Each row of a before or after table is a point. One or more steps were done to the points. Then noise was added and the rows were shuffled. The steps act on columns, c1 being the first. Name the steps. A step turns or swaps two columns, mirrors them in a line or flattens them onto one, adds a multiple of one to another, or multiplies or shifts one. Angles are multiples of 10 degrees, from the lower column toward the higher: turns from -170 to 170, lines from 10 to 170 but not 90. Use the fewest steps. Two steps may share a column if one is a turn and the other turns, adds or multiplies; they go together, in the order done. Otherwise the lowest column goes first.

Before (11 x 3)
[[ 40  -6  19]
 [ 23 -33 -15]
 [-28 -63  63]
 [-12  30 -60]
 [ -8  41 -39]
 [-23  35 -21]
 [-11 -31  10]
 [ 20 -46  11]
 [  7 -20  -1]
 [ 19  23  39]
 [ -8  51 -25]]
After (11 x 3)
[[  3   3 -21]
 [-47 -39  63]
 [ 20  17  19]
 [  8   6 -61]
 [ 21  17 -25]
 [ -3  -2 -15]
 [-11  -8  12]
 [ -4  -5  -1]
 [-21 -18  10]
 [ 16  12 -39]
 [ 23  19  39]]
Steps: flatten c1 and c2 onto the line at 40 degrees

Before (10 x 8)
[[-36  -9 -15  -4  16 -20  38   4]
 [-29 -54  57  37  53  15  58   6]
 [ 24   5 -13 -27 -19  27  26 -59]
 [-36  22 -28   0   6   8   4  32]
 [  9  15  13   3   3  10   9 -68]
 [-34  -3  31 -30 -26  -7  38  12]
 [ -3   6 -10  -7  11   1  16  21]
 [-47  12   7 -40 -11  19  40   1]
 [  4 -10 -16  22 -27  18   6 -60]
 [-32   0 -10 -63  -4   5  -3   7]]
After (10 x 8)
[[ 10 -19 -34 -16 -26  79   9 -50]
 [-38  42   9  17 -27  82  63   0]
 [-30  61  -9   9 -15  58  -4   9]
 [-38  -5 -15  22  -6  68   3  40]
 [-40 -31  55 -55  39  75  90 -11]
 [ 28  22 -37  12 -16  89  40 -49]
 [ -7   5  -2  10  12  59  31  24]
 [-22  34  39   7 -34  51  65  -3]
 [-32   4 -20  -8   2  45  63   9]
 [  7  -3 -11  14   9  69  13 -72]]
Steps: turn c1 and c5 by 20 degrees; turn c2 and c4 by 100 degrees; turn c3 and c8 by -20 degrees; shift c6 by 60; multiply c7 by 1.6

Before (8 x 12)
[[ -3  36  45  23  -9  34   6  29  23  10  -4   7]
 [-30  63   6  -3 -17  17 -10   7  55  18  38   0]
 [ 74 -25  22   5  18 -11  23 -46 -16 -21  24  28]
 [  4 -23   0  64 -26  28  12 -55 -15  56 -37 -42]
 [ 31 -30  14   7  -8  -9  28  -1 -18 -12  42  20]
 [-12  30  29 -33  -7  41 -23  40  43  16   3  -1]
 [ 31  -8  11   9  23 -34   4  13  16 -33  14  12]
 [-11  -3  53  49 -37  31 -23 -33 -13  39  -4 -49]]
After (8 x 12)
[[ 14 -36  53  39 -12 -52 -41 -35 -16  34   4 -24]
 [  0 -20  11 -13  18  43  15  12  14 -26  22 -17]
 [  5 -52   0  39 -29 -39  -5 -54 -12  62 -28 -27]
 [-24  -1  48  41 -12 -24  -1  29  22 -10   4   8]
 [-44 -19  22 -26  -1  51  27 -46 -18  -5  32 -38]
 [-21  45  29  13  11 -36 -23  43  42   1  14   7]
 [-21 -22  12 -25 -24  32  18  -3 -20   7  53 -13]
 [  4  33   7  51 -10 -23 -20  11  55 -13  51  24]]
Steps: turn c1 and c12 by -50 degrees; turn c1 and c6 by 140 degrees; turn c2 and c10 by -30 degrees; turn c2 and c4 by 60 degrees; turn c5 and c7 by 40 degrees; shift c11 by 10

Before (13 x 18)
[[ -2  61  53  39  40 -62 -38 -27  42 -49  38  11 -51 -50  38 -35 -58   3]
 [-22  -6 -10 -17  27  24  12 -28  -7   2  42 -27 -58 -52 -22 -36  -4  44]
 [-15   6  12  30  47   1 -25 -14 -13  40 -14 -25 -35 -30  66  17 -42  17]
 [ 37  39  -8 -49  -8  -6  35 -13  31   4  16  32   9 -11 -23 -20  12  43]
 [ 18  21 -30 -20 -21  14 -45  58  42   3  10   8 -30 -12  23 -15   4   8]
 [  4  14 -33 -23  22  24  20 -22 -28 -34 -34 -14  10 -31  -6 -43   8 -24]
 [ 31  19  15 -12  -6 -19 -34  26   5  14   7 -47  18 -62  15  18  -1  20]
 [ -8  -9   5  27  56  -2  26   4  -1  -5 -11 -41 -25 -30   4 -26 -25  39]
 [ -5  36 -10  24 -20 -28 -20  12 -41 -20  -4  26 -61  23  13  43 -55 -38]
 [ 55   6  -9  23   1  20  39  37 -38   5  37  17 -44 -17  -8 -36   1 -20]
 [ 42  18  28 -10   5  22  -2  24  22 -30   6  36  15  17  32  33  -5  11]
 [-36 -16 -28   4  27 -45 -51   2 -23  22 -20   2  20 -41  39  25  -7  -2]
 [-21   1 -25  11 -20  16  -7  32  15  44 -13  40  25   8 -18  29 -19 -38]]
After (13 x 18)
[[ 54   8  -3  16  22  25 -45  37 -46 -41  33  -9 -24 -18  -9  35   5 -19]
 [-11   5  -3  31 -40  -1  26 -16 -11 -23 -18 -34 -56 -27  65 -15 -40  14]
 [ -9 -12 -17  23 -63  -1  21   8   3 -36 -17 -37  -3 -28   0  26 -25 -42]
 [ 40  24 -15 -12  34  23   9  21  20   3   9 -18  30  20  23 -44  -3  -7]
 [-34 -13  38   6  -8 -45  25  -2 -19  26 -17 -27 -16 -41  36  -9  -2  47]
 [ 37  41   2 -48  37  -4  14 -16  32  28  16  -7   1 -10 -20   7   8 -52]
 [-20   2  30  20  40  18 -26  34   9  41 -17   3 -22   7 -12 -23 -17  28]
 [ -2  63 -60  37  -2 -56  22 -25  43 -85  36 -38  17 -46  38  -5 -53  30]
 [ 14  25  26 -20  20  16  32  58  42 -15  11  16  -8 -12  18  16  -1  37]
 [ -7  37  22  22  32 -31 -22   5 -43 -69  -4   8 -15  21  15 -56 -55  32]
 [ 35  26 -10 -12 -40 -22  29  30  -1  26   9  17  -6 -65  17 -34  -3  26]
 [-24  -6  -6 -19 -37  26  31 -25  -7 -47  42 -15 -35 -62 -24  44  -3 -36]
 [ 11  15  18 -19 -17  28 -32 -22 -28  -2 -32 -21  29 -35 -10  49   7  -5]]
Steps: turn c3 and c16 by -160 degrees; add -0.3 times c2 to c16; turn c10 and c13 by -60 degrees; add -0.3 times c4 to c10; turn c5 and c12 by -110 degrees; turn c7 and c18 by -120 degrees

Before (8 x 32)
[[  3 -36  47 -36 -14  -3  -3  11  -7  39 -24  15 -68 -84  20  -7  17 -38
  -12 -30  10  16   5  -3  -3 -15  17 -31 -10  -8 -17  24]
 [-12 -16  12 -20  11  16  -3   9   2 -18  -9 -12  28  21  10 -17   8  16
    1 -21   1 -61  -1  -3  27   6  18   2  13 -13 -10  23]
 [-17   1  25  35  -6  -2   4  -3  22  39  38   0   7  20   8  10  18  12
  -10  22   1  17  24  -8 -17  -1  -3 -32 -10 -22  -8  18]
 [  5  22   3 -39  -5 -12 -21   5   4  36  -8   3 -41   4 -15  11  -8  13
  -11  46  17   1  -5  -8  -2  -5  -1 -33   5 -45  -5  -2]
 [-16 -20   6 -34  -6 -10   5  -4  -2  -1  -1 -14  20  12   8   3   5  40
   -5 -14  14  26  16 -10   2   7  -4  -4   9  -4  23 -11]
 [ -6   8  51  16  -4  -6   1  -5   7 -10 -16  23  38   4  -8 -15  -1  32
   20 -16  12 -10   7  -7 -11  10  17 -31   6   2 -15   1]
 [-13  22  12 -12  13  -3  42   5  -2 -61   5  -6  37  -2 -10  33 -47  35
  -10  13   2  24  -8  -8 -15   4 -17  46   0  -4 -10 -42]
 [ -8  12  -5  -8   9 -12 -18   8  -6  16   8  -7  33  16  -2 -12  16  25
   29  27  24  19  -5  13  -6   8  21  95 -34   5  20  -2]]
After (8 x 32)
[[ -6   9  13  15  -4  -4   1  -6   6 -10 -16  23  37   2  -8 -15   0  38
   18 -16  13  -9   7  -7  29  -5  17 -11   5  51  52   8]
 [-15 -20  22 -33  -6  -9   5  -5  -4  -2  -2 -15  22  13   8   3   6  54
   -5 -14  14  26  16  -9   3  41  -4  11   9  57  -7   7]
 [-11 -15  -3 -20  12  17  -2  10   3 -18 -10 -12  27  20  13 -17   9  31
    0 -21   2 -62  -2  -1 -25  27  18 -21  14  16  15  16]
 [  4 -37   8 -36 -14  -3  -2  10  -7  39 -24  15 -67 -84  21  -8  18 -44
  -12 -30  10  16   5  -3  19  21  18 -32 -10 -63  47  11]
 [-17   2   6  33  -6  -2   3  -3  21  39  39  -1   8  20   7  11  19  31
  -10  22  -1  18  25  -8  28 -36  -4 -28 -11   6  25   1]
 [-15  22  -4 -13  14  -1  42   4  -1 -62   5  -6  38  -2 -12  33 -48  48
  -11  11   4  23  -8  -9 -12  15 -16  55   1  48  16 -30]
 [-10  13  16  -9   9 -13 -19   8  -4  17   7  -8  34  15  -3 -12  16  28
   28  26  24  21  -4  12 -62  15  21  34 -35  41 -15 -60]
 [  5  22  -4 -39  -5 -12 -20   7   3  36  -7   4 -41   7 -16  11  -8  51
  -11  45  18   1  -5  -8  25  35  -1 -10   5  -9   6  19]]
Steps: mirror c3 and c31 in the line at 30 degrees; add -1 times c4 to c26; multiply c18 by 2; turn c18 and c30 by 50 degrees; turn c28 and c32 by 70 degrees; turn c25 and c32 by 130 degrees
